Each row is a point. Before rounding, the points of a table are all equally far from one centre. They may lie mostly on one side of it. Write the centre, to within rounding.

Points (5 x 2):
0.033	0.034
-0.030	0.022
0.030	0.038
0.013	0.049
-0.014	0.045
Centre: 0.004	0.015

Points:
0.000	0.043	-0.011	0.034	-0.005	0.039	-0.008	0.007	0.002
-0.016	0.042	0.031	0.014	-0.014	0.018	-0.065	-0.017	0.031
-0.064	-0.049	0.040	0.001	-0.022	0.009	-0.003	-0.010	0.030
-0.053	0.019	-0.014	0.019	-0.053	0.024	-0.026	0.011	0.012
-0.037	0.031	0.017	0.051	-0.042	0.019	-0.049	-0.008	-0.009
-0.018	0.017	0.073	0.007	-0.040	0.033	-0.033	-0.026	0.000
-0.045	-0.004	0.069	0.006	-0.065	0.014	-0.018	0.005	0.031
-0.017	0.021	0.026	0.021	-0.054	0.044	-0.034	-0.021	0.024
-0.042	-0.009	0.035	0.041	-0.003	0.029	-0.036	-0.031	-0.018
-0.025	-0.029	0.014	-0.003	-0.036	0.036	-0.027	-0.036	0.019
-0.021	0.040	0.031	0.002	0.006	0.023	-0.057	-0.016	0.028
-0.061	0.007	0.002	0.054	0.002	0.010	-0.029	0.018	0.002
-0.036	0.025	0.019	0.028	0.020	0.045	0.002	-0.017	0.046
-0.017	-0.002	-0.027	0.051	-0.043	0.010	-0.037	-0.026	0.021
-0.027	-0.017	0.036	0.047	0.007	0.037	0.015	0.008	0.039
Centre: -0.019	0.016	0.025	0.015	-0.019	-0.029	0.008	-0.018	0.013

Points, 26 rows:
0.020	-0.013	0.015	-0.009	-0.014	0.019	-0.036	0.010	0.007	-0.009	0.034	-0.018	0.055	-0.009	-0.001	0.018	-0.024	-0.041	0.007	0.032
0.005	0.005	0.003	0.008	-0.019	-0.030	0.031	-0.031	-0.003	-0.057	0.069	-0.018	0.061	-0.006	-0.040	0.021	0.007	-0.025	0.000	0.034
0.003	-0.028	0.011	0.011	-0.027	-0.004	0.032	0.000	-0.020	-0.054	0.052	0.000	0.066	-0.024	-0.033	0.008	0.010	-0.057	0.003	0.030
0.035	-0.023	-0.019	0.026	-0.056	-0.005	0.054	-0.032	0.005	-0.030	0.050	-0.006	0.044	0.031	-0.061	0.017	0.006	-0.033	-0.014	0.029
0.025	-0.021	-0.010	-0.008	-0.009	0.016	0.020	-0.029	0.011	-0.056	0.029	-0.053	0.033	0.006	-0.024	0.054	-0.033	-0.044	0.003	0.026
-0.003	-0.015	-0.021	0.028	-0.030	-0.018	-0.001	-0.040	-0.033	-0.072	0.046	-0.003	0.030	0.010	-0.037	0.043	-0.030	-0.002	-0.024	0.050
0.032	-0.050	-0.038	-0.013	-0.052	-0.017	0.009	-0.014	-0.002	-0.035	0.051	0.016	0.035	-0.005	-0.051	0.032	-0.029	-0.025	0.022	0.051
0.016	-0.019	-0.004	0.014	-0.053	0.015	0.009	-0.021	-0.047	-0.040	0.057	-0.019	0.034	-0.016	0.004	-0.008	0.007	-0.037	0.004	0.033
0.006	-0.001	-0.007	-0.018	-0.069	-0.010	-0.029	-0.038	0.004	-0.011	0.046	0.000	0.066	0.001	-0.032	-0.002	0.013	-0.033	-0.025	0.051
0.012	0.006	-0.016	0.043	-0.026	-0.032	0.015	-0.024	-0.017	-0.041	0.049	0.024	0.049	-0.005	-0.028	0.021	-0.024	-0.015	-0.033	0.057
0.014	-0.017	-0.027	-0.027	-0.050	0.003	0.034	-0.004	-0.017	-0.030	0.030	0.023	0.077	0.001	-0.012	0.026	-0.031	-0.057	0.015	0.040
-0.027	-0.046	-0.010	0.006	-0.031	0.017	0.025	0.022	-0.032	-0.055	-0.004	-0.027	0.051	0.001	-0.016	0.013	-0.033	-0.050	-0.038	0.047
0.000	-0.005	-0.005	-0.011	-0.049	0.008	0.015	-0.012	-0.008	-0.041	0.064	0.005	0.056	0.013	-0.005	0.042	0.011	-0.010	-0.004	0.053
0.027	-0.001	0.018	-0.003	-0.043	-0.010	0.013	-0.033	-0.039	-0.046	0.018	-0.002	0.074	-0.005	-0.033	0.035	-0.032	-0.036	-0.004	0.057
0.013	-0.030	-0.003	0.001	-0.029	0.019	0.007	-0.006	-0.028	-0.031	0.034	-0.013	0.087	-0.009	-0.020	-0.037	-0.032	-0.018	-0.003	0.013
0.028	0.024	-0.001	0.001	-0.039	0.001	-0.020	-0.025	-0.029	-0.029	0.040	-0.003	0.065	0.049	-0.031	-0.009	-0.032	-0.040	-0.025	0.046
0.061	-0.028	-0.016	0.018	-0.020	-0.032	0.010	-0.009	-0.004	-0.045	0.053	-0.007	0.030	0.031	-0.024	0.001	-0.029	-0.016	-0.010	0.049
0.037	-0.018	-0.001	-0.006	-0.025	0.013	0.000	-0.003	-0.031	-0.042	0.035	0.025	0.070	-0.005	-0.025	0.008	-0.049	-0.037	-0.015	0.038
0.039	-0.033	-0.003	0.013	-0.040	0.040	-0.005	0.009	0.016	-0.062	0.021	0.000	0.044	0.002	-0.004	-0.004	-0.008	-0.032	-0.032	0.048
0.022	-0.013	0.009	-0.013	-0.004	0.016	-0.001	0.009	-0.032	-0.031	0.034	-0.017	0.074	0.004	-0.028	0.008	0.012	-0.018	-0.047	0.047
0.009	-0.038	0.008	0.022	-0.024	-0.013	0.022	-0.003	0.008	0.003	0.057	0.012	0.041	0.006	-0.067	0.025	0.005	-0.032	0.012	0.073
0.010	-0.016	-0.003	0.036	-0.021	0.004	-0.018	0.000	0.006	-0.012	0.039	0.057	0.058	-0.025	-0.018	0.005	-0.010	-0.031	0.003	0.042
0.014	-0.007	0.031	-0.048	-0.028	0.019	0.030	-0.030	-0.032	-0.029	0.042	0.004	0.062	0.018	-0.006	-0.007	-0.006	-0.048	-0.009	0.044
-0.016	-0.064	-0.013	0.031	-0.034	0.033	0.021	-0.016	0.001	-0.076	0.028	0.010	0.040	0.003	-0.020	-0.027	-0.033	-0.031	-0.017	0.044
0.019	-0.017	0.014	0.027	-0.065	0.002	0.016	-0.029	-0.011	-0.048	0.042	-0.014	0.062	0.012	-0.021	-0.004	-0.026	-0.044	-0.008	0.051
0.007	-0.036	0.039	0.011	-0.035	-0.021	-0.001	0.012	-0.005	-0.067	0.012	0.016	0.076	0.003	-0.016	-0.008	-0.018	-0.012	0.014	0.024
Centre: -0.008	-0.005	-0.018	-0.006	-0.013	-0.002	0.011	-0.021	-0.005	-0.028	-0.016	0.005	0.012	0.015	-0.039	-0.008	0.001	-0.021	0.008	0.034

Points, 28 rows:
0.023	-0.036	0.011	-0.040	-0.014	-0.088	-0.016	0.039	0.039	-0.037	-0.006	-0.002	0.014	-0.005	-0.002	0.007	-0.058	-0.020	-0.032	0.048	0.039	0.023	0.032	0.023
0.021	0.012	0.039	-0.027	-0.009	-0.088	-0.019	-0.010	0.007	-0.008	0.019	0.010	0.043	-0.028	0.008	0.014	-0.032	-0.055	-0.040	0.016	0.010	0.009	0.042	0.040
0.003	-0.026	0.038	-0.051	0.002	-0.012	-0.013	-0.035	0.027	-0.016	-0.060	0.033	0.019	-0.032	0.013	0.009	-0.054	0.007	-0.044	0.046	0.026	0.016	-0.013	0.052
0.053	-0.011	0.022	-0.016	-0.001	-0.069	-0.003	-0.027	-0.005	0.027	0.017	-0.006	0.011	0.000	-0.014	-0.036	-0.053	-0.033	-0.032	0.059	0.041	0.005	0.029	-0.012
0.010	-0.003	0.047	-0.024	0.012	-0.021	-0.032	-0.012	-0.003	0.017	-0.036	-0.013	-0.023	0.016	0.012	-0.019	-0.020	-0.012	-0.026	0.080	0.068	0.043	0.018	0.021
0.024	-0.043	0.058	-0.035	-0.020	-0.043	-0.015	0.020	0.013	-0.023	-0.007	0.003	0.042	-0.040	0.005	-0.012	-0.008	-0.018	-0.036	0.068	0.066	0.033	-0.003	0.016
0.022	-0.021	0.068	0.022	-0.010	-0.042	0.016	-0.004	0.024	-0.005	0.002	-0.035	0.009	-0.010	0.020	-0.026	-0.026	-0.016	-0.031	0.028	0.067	-0.019	0.007	0.004
0.063	-0.011	0.024	-0.006	0.027	-0.067	-0.027	0.016	0.017	-0.003	-0.039	-0.016	-0.005	-0.008	-0.009	-0.032	-0.022	0.001	-0.057	0.047	0.045	0.024	0.017	-0.006
-0.013	-0.040	0.030	-0.048	-0.011	-0.017	-0.027	0.002	0.001	0.002	-0.044	-0.024	0.021	-0.017	-0.020	0.007	-0.007	0.032	-0.032	0.062	0.027	0.007	-0.016	0.043
0.014	-0.013	0.065	-0.008	0.042	-0.071	-0.017	-0.002	0.025	0.012	-0.045	0.001	-0.009	-0.005	-0.019	-0.006	-0.049	-0.003	-0.044	-0.008	0.047	-0.004	0.025	0.012
0.020	0.010	0.029	0.007	0.008	-0.033	-0.004	-0.029	0.008	-0.008	-0.050	0.017	0.031	-0.045	-0.003	-0.060	-0.027	-0.013	-0.044	0.013	0.027	0.013	0.044	0.021
0.012	-0.037	0.062	-0.027	0.017	-0.036	0.000	0.000	0.021	0.003	-0.048	0.015	-0.005	0.000	-0.019	-0.019	-0.033	-0.012	-0.068	0.028	0.057	0.029	0.037	0.036
0.028	-0.042	0.061	-0.012	-0.020	-0.013	-0.020	-0.042	-0.015	0.013	-0.007	0.000	0.020	-0.041	-0.010	-0.014	-0.016	0.015	-0.070	0.019	0.045	0.017	0.020	0.018
0.027	-0.022	0.034	-0.062	0.032	-0.012	-0.002	-0.026	0.022	-0.016	-0.021	0.023	0.032	-0.026	-0.006	-0.016	-0.039	-0.041	-0.024	0.069	0.065	-0.001	0.024	0.002
0.048	-0.010	0.046	-0.008	0.011	-0.048	-0.006	0.024	-0.010	-0.017	-0.037	-0.013	0.037	0.005	-0.003	-0.018	-0.044	-0.012	-0.034	0.027	0.016	0.002	0.053	0.001
0.033	-0.014	0.045	-0.044	-0.001	-0.024	-0.028	0.003	0.026	-0.034	-0.009	0.023	0.026	-0.003	0.011	-0.016	-0.005	0.023	-0.037	0.073	0.038	0.013	0.015	0.043
0.010	-0.011	0.028	-0.070	0.008	-0.043	-0.009	-0.008	-0.015	-0.035	-0.024	0.014	0.032	-0.013	0.024	-0.023	-0.031	0.008	-0.027	0.029	0.079	0.017	0.044	0.009
0.007	0.019	0.047	-0.019	-0.035	-0.025	0.006	0.014	0.001	-0.005	-0.043	0.002	0.020	-0.028	-0.013	-0.010	-0.013	-0.055	-0.036	0.063	0.034	0.011	0.046	0.026
0.005	0.000	0.054	-0.061	0.002	-0.054	-0.025	-0.008	-0.025	-0.007	0.011	-0.027	0.036	0.016	0.004	-0.013	-0.030	-0.027	-0.015	0.050	0.049	0.012	0.022	-0.019
0.038	0.002	0.054	-0.041	0.017	-0.035	-0.033	-0.001	0.008	0.001	-0.006	-0.020	0.017	-0.016	-0.011	-0.016	-0.042	-0.002	-0.033	0.023	0.085	0.018	0.039	0.041
0.043	0.016	0.012	-0.061	-0.006	-0.051	-0.058	-0.017	0.037	0.037	-0.029	0.003	0.010	0.002	0.014	-0.012	-0.007	0.022	-0.036	0.037	0.027	0.010	0.044	0.007
0.008	0.006	0.066	-0.032	0.028	0.000	-0.014	-0.018	0.015	-0.005	-0.005	0.013	0.033	-0.018	0.009	0.033	-0.024	-0.007	-0.060	0.041	0.045	0.006	0.024	0.039
0.026	-0.023	0.065	0.005	0.022	-0.080	-0.018	-0.015	0.028	-0.020	-0.006	-0.003	0.025	0.001	-0.013	-0.024	-0.006	0.010	-0.005	0.059	0.025	-0.007	0.014	0.028
0.026	-0.014	0.031	-0.020	0.013	-0.042	-0.003	-0.007	0.020	0.007	-0.012	-0.006	-0.032	-0.030	0.001	-0.033	-0.051	-0.001	-0.073	0.058	0.041	0.022	0.056	0.006
0.026	0.007	0.041	-0.054	-0.007	-0.026	-0.032	-0.012	-0.007	-0.035	-0.023	0.015	0.021	0.006	-0.015	-0.014	-0.001	-0.042	-0.058	0.044	0.061	0.006	0.027	0.002
0.012	-0.040	0.015	-0.020	-0.002	-0.045	-0.026	-0.021	-0.006	-0.012	-0.005	0.028	0.030	0.006	0.007	-0.009	-0.074	-0.014	-0.044	0.042	0.060	-0.015	0.028	0.026
0.031	0.001	0.042	-0.031	-0.027	-0.048	0.006	0.001	-0.004	-0.024	0.006	-0.030	0.019	-0.006	-0.005	0.011	-0.036	0.016	0.001	0.081	0.044	0.051	0.028	0.004
0.003	-0.018	0.048	-0.042	0.000	-0.049	-0.023	0.004	0.065	-0.013	-0.003	-0.008	0.021	-0.007	0.000	-0.043	-0.039	-0.031	-0.039	0.049	0.038	0.023	-0.003	0.054
Centre: 0.013	-0.017	0.016	-0.026	-0.004	-0.037	-0.008	-0.015	0.017	0.000	-0.014	0.000	-0.003	-0.022	0.006	0.005	-0.017	-0.016	-0.010	0.018	0.023	0.020	0.007	0.006

Points (29 x 24):
0.026	-0.027	0.050	-0.009	-0.039	-0.043	-0.018	-0.034	0.039	-0.025	-0.041	-0.040	0.014	-0.048	0.016	-0.002	0.022	-0.034	-0.025	-0.029	0.016	0.001	-0.058	-0.030
-0.015	-0.042	0.005	-0.011	-0.058	-0.062	0.008	0.004	0.001	-0.021	-0.008	-0.055	-0.005	-0.056	0.042	-0.017	0.017	-0.046	0.003	-0.039	-0.031	0.008	-0.045	-0.037
0.006	0.001	0.016	-0.042	-0.029	-0.035	0.009	-0.006	0.011	-0.015	-0.010	-0.010	-0.004	-0.012	0.001	-0.015	0.034	-0.048	-0.014	-0.023	0.025	-0.036	-0.057	-0.079
-0.016	-0.028	0.018	-0.047	0.005	-0.013	0.000	-0.020	0.042	-0.047	-0.051	-0.044	-0.011	-0.052	0.014	-0.022	0.053	-0.030	-0.018	-0.020	-0.024	-0.011	-0.059	-0.034
0.016	-0.038	0.035	-0.032	-0.023	-0.046	-0.003	0.006	0.024	-0.016	-0.018	-0.021	-0.001	-0.005	0.012	-0.015	-0.021	-0.052	-0.013	-0.024	0.024	0.031	-0.085	-0.029
-0.021	-0.019	-0.013	-0.030	-0.028	-0.030	0.015	-0.030	0.027	-0.014	-0.027	-0.037	-0.027	-0.043	0.007	-0.014	0.033	-0.013	-0.027	-0.020	-0.005	-0.023	-0.086	-0.071
0.019	-0.013	0.048	-0.035	-0.024	-0.061	0.043	-0.003	0.034	-0.030	-0.037	-0.007	0.016	-0.063	-0.006	-0.002	0.010	-0.066	0.000	0.009	-0.009	-0.026	-0.026	-0.037
-0.037	-0.030	0.005	-0.043	-0.014	-0.046	-0.019	-0.030	0.026	-0.039	-0.062	-0.024	-0.022	-0.022	0.014	-0.040	0.014	-0.051	-0.014	-0.022	0.011	0.001	-0.056	-0.023
0.060	-0.017	0.034	-0.005	-0.005	-0.021	0.001	-0.056	0.041	0.006	-0.027	-0.032	-0.035	-0.010	0.015	-0.002	0.025	-0.037	0.001	0.007	0.019	-0.004	-0.057	-0.044
0.008	-0.011	-0.019	-0.020	-0.040	-0.029	-0.005	0.002	0.081	-0.036	-0.015	-0.043	0.016	-0.029	0.011	-0.004	0.005	-0.045	-0.020	-0.017	0.020	-0.009	-0.050	-0.041
-0.017	-0.033	0.013	-0.029	-0.020	-0.053	-0.013	-0.039	0.021	-0.050	-0.030	-0.003	0.019	-0.004	0.039	-0.016	0.051	-0.023	-0.047	-0.016	0.035	-0.010	-0.040	-0.034
-0.005	-0.052	0.024	-0.020	-0.022	-0.036	-0.005	-0.058	0.052	-0.030	-0.028	-0.026	0.004	-0.048	-0.008	-0.014	0.019	-0.034	0.031	-0.024	-0.003	0.016	-0.067	0.015
-0.031	-0.010	0.016	0.004	-0.023	-0.044	0.001	-0.023	0.031	-0.005	-0.051	-0.058	-0.014	-0.023	0.008	-0.040	0.007	-0.027	-0.022	-0.026	0.009	-0.004	-0.071	0.007
0.008	-0.048	0.013	-0.045	-0.015	-0.027	-0.011	-0.043	0.051	-0.035	-0.010	-0.037	0.000	-0.027	-0.012	-0.023	0.009	-0.030	-0.010	-0.030	-0.013	-0.022	-0.050	-0.013
0.001	-0.027	0.005	-0.031	0.006	-0.039	0.008	-0.003	0.042	-0.012	-0.054	-0.082	-0.005	-0.032	0.035	-0.020	0.017	-0.035	0.016	-0.029	0.006	-0.014	-0.020	-0.026
-0.002	-0.017	0.037	-0.017	-0.055	-0.005	-0.012	-0.030	0.030	-0.033	-0.049	-0.055	-0.026	0.009	0.017	-0.015	0.054	-0.028	-0.010	-0.001	0.026	-0.023	-0.030	-0.022
0.036	-0.041	0.002	-0.043	-0.035	-0.037	0.031	0.004	0.026	-0.015	-0.057	-0.023	-0.003	-0.030	0.029	-0.024	0.043	-0.020	0.017	-0.008	-0.004	-0.019	-0.091	-0.006
-0.004	-0.026	0.029	-0.034	-0.017	-0.047	0.002	0.015	0.022	-0.027	-0.038	-0.027	0.018	-0.037	-0.008	-0.032	0.024	-0.068	0.014	-0.019	0.030	-0.012	-0.014	-0.041
-0.007	-0.063	-0.020	-0.010	-0.010	-0.015	-0.011	-0.021	0.055	-0.008	-0.036	-0.019	-0.006	-0.053	0.001	-0.019	0.025	-0.068	-0.032	-0.040	-0.035	-0.005	-0.009	-0.010
0.007	-0.028	0.032	0.015	0.005	-0.032	-0.013	-0.031	0.020	-0.039	-0.018	-0.023	0.030	0.000	-0.017	-0.017	0.033	-0.046	0.020	-0.023	-0.019	0.008	-0.056	-0.018
-0.013	-0.023	0.007	-0.010	-0.009	-0.053	-0.001	-0.028	0.027	-0.006	-0.032	-0.033	-0.015	-0.065	0.020	-0.026	0.018	-0.065	-0.017	-0.045	-0.007	0.003	-0.056	-0.054
-0.024	-0.027	-0.009	-0.006	0.008	-0.010	0.017	0.012	0.054	-0.006	-0.003	-0.040	-0.009	0.002	-0.005	-0.016	0.045	-0.054	-0.015	-0.021	-0.007	-0.007	-0.067	-0.058
-0.006	-0.051	0.017	-0.023	-0.016	-0.058	0.005	-0.002	-0.018	-0.033	-0.044	-0.031	-0.010	-0.022	-0.016	-0.010	0.018	-0.054	0.022	-0.008	0.004	-0.029	-0.049	-0.039
0.008	-0.015	0.015	-0.010	-0.016	-0.040	-0.006	-0.016	0.060	-0.004	-0.074	-0.044	-0.032	-0.024	0.018	-0.017	-0.013	-0.020	0.005	-0.039	0.019	-0.021	-0.046	-0.043
0.031	-0.042	-0.007	-0.024	-0.020	-0.032	-0.007	-0.026	0.012	-0.043	-0.014	-0.010	-0.015	-0.060	-0.005	-0.003	0.031	-0.074	-0.021	-0.005	-0.001	0.003	-0.060	-0.042
0.034	-0.036	-0.021	0.001	-0.017	0.003	0.019	-0.009	0.047	-0.051	-0.030	-0.015	-0.023	-0.034	-0.001	-0.017	0.017	-0.057	0.009	-0.040	-0.001	-0.007	-0.022	-0.045
-0.005	-0.013	-0.002	-0.049	-0.019	-0.054	0.027	-0.047	0.049	-0.037	-0.024	-0.014	-0.023	-0.017	-0.001	-0.030	0.000	-0.009	-0.016	-0.018	0.036	-0.010	-0.037	-0.049
-0.003	-0.030	-0.005	-0.034	-0.028	-0.025	0.014	-0.038	0.040	-0.034	-0.025	-0.029	-0.005	-0.019	0.039	-0.061	-0.026	-0.020	-0.011	-0.003	0.026	-0.013	-0.045	-0.009
0.016	-0.031	0.018	-0.028	-0.028	-0.042	0.016	-0.011	0.054	-0.045	-0.040	-0.031	0.003	0.005	0.007	-0.023	0.023	-0.072	0.005	-0.025	0.005	0.004	-0.033	-0.026
Centre: -0.016	-0.014	0.009	-0.012	-0.020	-0.016	0.006	0.001	0.022	0.005	-0.018	0.013	-0.015	-0.028	0.030	0.020	0.018	-0.008	0.003	0.009	-0.009	0.012	-0.020	-0.011
